Each row is a point. To make a cloud, some directions were put in groups of two or more. Within a group, all points are equally far from the middle, so they leave a hole (a ring in 2 directions, a hollow ball in 3). The other directions are filled evenly. Then the cloud was stretched, turned, moved and blurred a little. How many holes are there, and how many directions does each take, smallest first?

Cloud:
[[-5.1 -3.6  1.6]
 [-3.5 -5.7  2.0]
 [ 1.2 -4.9  5.3]
 [ 1.9 -5.6  4.2]
 [-2.8 -4.3 -2.4]
 [-0.7 -6.1  4.0]
 [-4.4 -4.0  3.4]
 [-4.1  1.8  1.2]
 [-5.2 -0.7  2.5]
 [-2.5  2.8 -0.4]
 [-3.5 -4.6 -1.6]
 [ 0.2 -1.9 -3.8]
 [ 0.2  3.9  2.3]
 [ 5.2 -0.8  3.3]
 [-5.1  0.2  0.8]
 [-2.9 -0.9 -3.1]
 [ 0.7 -5.2  5.2]
 [ 1.8 -5.9 -0.4]
 [ 3.3 -1.0 -2.4]
 [ 0.0 -6.8  0.7]
 [ 3.9  1.6 -0.4]]
Holes: 1 (3)

Cloud, 31 rows:
[[-1.6 -6.1 -0.1 -0.9]
 [ 1.6 -3.4 -4.0  2.6]
 [-0.4  2.0  4.7 -2.9]
 [-3.1 -0.1  3.9  6.8]
 [-1.3  4.3 -0.5 -0.6]
 [ 3.7 -2.5 -4.5 -1.6]
 [ 1.8 -0.2 -2.0 -6.7]
 [-2.3  3.2  4.5 -0.9]
 [ 2.4  0.3 -1.2 -6.5]
 [-5.2 -2.7  0.5  4.7]
 [-4.7 -1.0  3.7  5.1]
 [-2.1  3.8 -0.1 -2.3]
 [-4.1 -2.0  1.2  6.1]
 [ 3.0 -3.3  4.2  3.6]
 [ 1.6  4.9  1.9  2.1]
 [-1.5 -5.1 -3.6 -4.0]
 [ 5.2  0.8 -2.3 -2.5]
 [ 1.0 -2.8  1.8  6.6]
 [ 0.9  1.0  5.5 -2.5]
 [ 5.1  1.3  5.1 -0.1]
 [-0.8 -1.4  6.0 -0.1]
 [ 2.4 -4.8  1.5  3.7]
 [-4.5 -4.7  0.7  0.6]
 [ 2.8 -0.8  4.8  6.0]
 [-1.9  2.9  4.5 -1.5]
 [ 2.3  0.5 -4.4  0.2]
 [ 2.6 -3.4 -4.5  0.7]
 [-1.0 -2.9 -0.4  6.4]
 [ 2.7 -1.8  4.3  5.7]
 [ 4.8  0.6  5.7  1.3]
 [-1.7  3.6  5.2  4.5]]
Holes: 2 (2, 2)
